Each row is a point. Each copy is the shape, with its points in the same order, stretched, turned, moved and blurred by noise. Is it also mirrored, or only turned?
In the rows, zero is written as 128.

Shape:
[[108 130 117]
 [147  50 179]
 [137 137  74]
 [230 145 155]
 [113  87 141]
 [134 114 126]]
Copy 1:
[[138 152 112]
 [147  31 127]
 [202 163 110]
 [188  46 216]
 [143 108 112]
 [166 116 129]]
Copy 1 is: only turned
Copy 2, 6 rows:
[[120 156 159]
 [141  24 129]
 [ 85 189 126]
 [159 122  48]
 [122  92 149]
 [127 126 130]]
Copy 2 is: only turned
Copy 3, 6 rows:
[[114 121 151]
 [ 18 152 184]
 [109 114  92]
 [ 75 239  70]
 [ 75 118 176]
 [ 81 134 137]]
Copy 3 is: mirrored

Shape, 9 rows:
[[117 165 166 127]
 [ 92 135  92 154]
 [141 219 103 177]
 [ 89 115  81 100]
 [140  86 125 126]
 [108 171  91 144]
 [134  92 141 115]
 [142 212  79 142]
 [115  96 163  64]]
Copy 1:
[[170 160 148 152]
 [ 81 159 101 160]
 [129 249 131  91]
 [ 65 109 124 159]
 [126  84 100 127]
 [ 95 178 125 127]
 [145  81 107 128]
 [115 220 141  82]
 [155  53 151 159]]
Copy 1 is: only turned
Copy 2:
[[170  90 131 130]
 [ 95 110 131 114]
 [124  56  87 149]
 [100 140 125  84]
 [122 160 128 146]
 [107  92 109 116]
 [142 154 137 140]
 [117  75  71 126]
 [174 159 141 106]]
Copy 2 is: mirrored

Shape:
[[106 165  96 100 173 144 162 175]
 [104 121 193 176 131 147  89 142]
 [ 87 121 132 156 156 102 158 123]
 [120 187 120  77 109 115 176 146]
 [141 184  93 146 138 107 171 155]
 [185  69 104  58  86 155  88 103]
 [190  95 134  87 109 191 134  77]
 [113 152 151 150 161  79 157 178]
 [168 110 101 110  93 173  77  90]
 [140 109  97  74  81 169 103  73]
 [141 125 173 131 162 127  63  81]]
Copy 1 (11 x 8):
[[152 132 115 112 219 187 153 132]
 [158 115 158 129 169  97  75  80]
 [147 119 214  85 198 137 126 170]
 [ 99 157 128  98 178 205  88 157]
 [110 171 173 151 172 206 136 145]
 [100  94  48 136  44 146 150 133]
 [165 126  96 118  41 148 113 108]
 [141 145 166 139 221 163 106 173]
 [ 98 133 101 141  62 120 149  85]
 [ 88 111 112  88  76 136 138 109]
 [131 173 131 118 127  52 117 101]]
Copy 1 is: only turned
Copy 2 (11 x 8):
[[111 167 141 110 180 166  98 178]
 [ 64 110 170  67 125 110 137  64]
 [111  97 107 104 163 115 125 149]
 [138 173 152 181 206  94 129 181]
 [191 130 150 146 202 104 104 160]
 [139 177 147 144   7 112 148 166]
 [146 220 114 118  37  83 178 118]
 [111 135 135 119 208  90  59 142]
 [156 131 165 107  34 120 180 141]
 [144 142 152 141  49 128 205 171]
 [ 87 112 162  35  94  64 147 127]]
Copy 2 is: mirrored
Copy 3, 11 rows:
[[ 90 168 111 128 147 132 183 100]
 [121 143 119 120  75  97 105  31]
 [144 110 151 109 147 110 163  99]
 [129 156 114 123 195  87 136 115]
 [152 182 146 142 156  99 175 114]
 [ 82 147 106 130 109 146  50 159]
 [108 116  98 178 112 100  51 139]
 [117 167 163 130 153 124 155  49]
 [136 147  96 128  91 121  82 152]
 [138 114  88 104 132 110  84 172]
 [151 108  92 149  93 156  71  62]]
Copy 3 is: mirrored
Copy 4 (11 x 8):
[[183 136 159 158 150  68 111 106]
 [134 195 125 174  76 145 160 168]
 [125 142 157 152 140 188 113 127]
 [120 102 203  80 163  59 119 116]
 [153  98 199 114 119 116 133 103]
 [120 169  43  38 192  92 104 112]
 [148 121  59  74 199  74 135 154]
 [160 169 218 133 109 160 127 133]
 [104 128  59  77 148  94 144 111]
 [ 65 112  57  59 180  88 126 113]
 [116 214  80 120 150 151 188 150]]
Copy 4 is: only turned

Shape:
[[130  87  77 134 190  77 209 161 162 133 134]
 [ 53 170 146 140 136 153 110 129 110 133 114]
 [140 110 114 110 130 142 197 189 158 123 158]
 [ 55 100 161 155 106 157 157 132 100 120 118]
 [100 123  91 167 109 103  96 107 132 169  53]
 [119 114 103  96 138 112 195 138 163 178 162]
 [152 125 107 114 118 194 178 127 138 126 178]
 [130 111 162 120 133 147 169 112 171 112 175]
 [112 137  72 180 145 107 150  92 101 181  86]
 [135 166 177 127 124 193 178 126 112 138 100]
 [118 134 120 140 126  90 100 110  69 170  97]
 [152 103 120 135 174 157 160 157 149 171 159]
 [ 88 104  94 114 150 124 112  92 102 154  69]
 [ 84 134 119 144 130 121 144 128 115  94 111]]
Copy 1 (14 x 11):
[[106 125   7  91 166  97  78 128 128  84 125]
 [ 86  97 149 172 107 138 165 105 181 115 131]
 [159 143  81 127 176 100 111 184 142 111  86]
 [112  96 155 152  88  72 133  95 150 119 105]
 [ 86  93  91 139 148 152  86  29 168 187 117]
 [ 98 154  92  90 167  86  76 166 183 117 104]
 [179 182 113  92 114 122 116 185 180 114 107]
 [152 150 115 123 122  67 123 179 162 122 178]
 [ 98 106  81  80 143 142  92  35 177 118 127]
 [161 127 157 105 152 116 204 134 164 133 129]
 [ 93  62 129 115 129 150  79  69 154 139 140]
 [165 115  60  99 128 117 104 173 186 120 113]
 [ 64 103  91 105  99 153 104  72 147 167 116]
 [115 117 114 156 123 133 139  78 122 104 136]]
Copy 1 is: mirrored
Copy 2, 14 rows:
[[ 81  27 196 147 178 122 108 133 147 122 138]
 [119 159 137 152 152 171 181 129  98  73 111]
 [ 73  84 152 154 147 104 130 136 162 114 205]
 [ 97 108  90 105 163 168 185 140 124 119 123]
 [105 110 119 128 101 153 144  95  68 140  37]
 [ 89  83 203 161 158 115 166 130 155 141 160]
 [150  66 142 148 128  75 152 136 160 112 210]
 [136 102 139 138 151  72 144 172 190 119 148]
 [120  48 166 154 121 134 152 139  48 131  77]
 [136  94 107 195 113 152 165 199 155 107 168]
 [131 134 148 127 136 146 128 145  47 168  88]
 [125  60 189 139 110 120 122 174 162 122 175]
 [158 102 139 120 146 176 139  71  84 132  72]
 [115 111 109 136 163 134 142 127 101  87  99]]
Copy 2 is: only turned
Copy 3 (14 x 11):
[[216  84  79  35  72 170 240  85 108  96 168]
 [ 65 134 101 157 213 133 148  86 113 113 163]
 [186 106 108  88  78 117 195 117 104 161 232]
 [ 79  78 126 159 125 136 154 148  83 118 151]
 [ 66 139 160  94 172 127 216  87 121 161  63]
 [149  70  93  93  72 149 207  49 132 161 221]
 [173 115 136 125 106 166 113 129 125 199 226]
 [135  88  71 107 111 147 129 145 156 171 196]
 [146  97 165  97 171 173 184  59 123 130  95]
 [144 100 165 158 195 128 143 146 169 163 217]
 [ 98 134 162 114 150 112 173  71 145  84  88]
 [150  95 135  33 128 157 173  97 145 126 225]
 [ 83 144 135 126 133 187 205  96 132  99 105]
 [128 134  93 145 145 138 163 124  95 118 123]]
Copy 3 is: only turned

Shape, 15 rows:
[[ 77 135  78 152 176 116 146 123  92 149 131 140]
 [138 201 129 172 167 181 135 131 107 148 137 121]
 [155  78 109 168 135 121 150 170 104 136 136  84]
 [154 142 130 137  99 146 114 110 143 108 140 173]
 [131 140  69 137 133 118 142  95  84 202 131 141]
 [ 84 100 102 151  99 156 134 123 130 157 125 121]
 [134 145 136  93  72  90 134 129 150 126 108  97]
 [118  81 163 143  80 144 159 114 178 140 164 145]
 [134 129 103 141 132 150 172 116 128 150 100 197]
 [108 128 130  98 105 129  97 135 129 161 108 115]
 [135 100 138 119  84 111 139 140 177 162 139 145]
 [105  77 142 115 126 120 119 106 152 167 136  88]
 [137 180 150 105 102 150 128 165 110 168 143 169]
 [111  87 142 116 113 167 149 104 126 117 150 130]
 [146 125  65 109 107 182 145 128 158 108 145 146]]
Copy 1, 15 rows:
[[110 132 129 118 179 114 109 179 108  84 140  77]
 [ 71  93  92 123 124 123  89 115  93  86 160 122]
 [149 136  97 131 156 188 144 137 165 135 148 129]
 [113 141 120 115  97 117 124 140 133 144 135 129]
 [123 126  83 168 136  89 147 186  92  90 153  81]
 [117 131 107 120 118 147 151 158 146 122 132  69]
 [194 126 112 120 110 135 136 120 130 178 111  82]
 [118 132 120 117  72 173 133 180 165 151 108 104]
 [ 90 147 103 104 107 116 143 184  86  88 109 122]
 [171 101 128 116 116 128 158 126 125 135 142  95]
 [160 122  96 106  82 135 140 183 161 141 121 119]
 [172 122 140 156  94 156 156 137 164 116 141  91]
 [120  68 106  95 114 116 133 170  95 141 150 129]
 [134 157 148 127  89 177 166 146 125 149 140  95]
 [133 191  84  95  84 147 146 155 105 128 153 101]]
Copy 1 is: mirrored
Copy 2 (15 x 12):
[[123 145 158 168 100  78 135  81 184 118 113  92]
 [172 151 162 182 142 174  78  84 142 106  99 121]
 [123 134 224 141  99 129 170 144 143 131 117 163]
 [152 144  85 141 122 156 131 137 143 128 126 144]
 [150  90 150 189 122  74 125 144 186 125  85 101]
 [108 140 129 125 116 125 145 135 188  92  96 129]
 [106  75  95 115 138 118 152 125 133 112 124 182]
 [171 132 110  74 135 162 142 145 170  92 132 137]
 [167 108 104 150  73 142 140 105 189 131  98 125]
 [101 102  93 137 111 105 132 145 132  83  94 145]
 [163 100 105  95 108 116 160 156 143 105 103 175]
 [114 121 142  84 137 104 125 150 141 104 100 118]
 [182  90  82 165  99 136 126 132 126  65 113 139]
 [120 152 126 106 129 163 134 140 164 104 123  91]
 [136 155 101 143 144 179 191 124 143 126  76 128]]
Copy 2 is: only turned
Copy 3, 15 rows:
[[161 151  96  65 176 137 100 150 129  50 146 120]
 [134  93 130  54 134 141 192 154 108  91 144  95]
 [133 226 139 118 136  87 131 176 124 109 111 101]
 [119  59 114 132  98 101 108 131 125 113 141 116]
 [150 142 112 121 169 147 121 170 129   7 123 100]
 [ 94 158  91 109 188 107 109 140 153  80 122 122]
 [101 168 131 172 106 160 122 142 150 132 100 191]
 [104 103  54 143 135  91  99 107 133 140  80 112]
 [156 115  78 113 102  99 118 143 134  39 128 125]
 [107 159 131 151 155 142 132 100 141  94 137 153]
 [119 141  68 168 118 115 110 112 115 112 109 143]
 [126 166  88 164 177 133 125 109 153 126 112 114]
 [112 103 141 106 103 140 147  83  90  72 114 138]
 [109 122 103 119 136 108  93 110 165 120 100  89]
 [ 99 121  76 110  84 135  78 159 149  90 167  79]]
Copy 3 is: mirrored
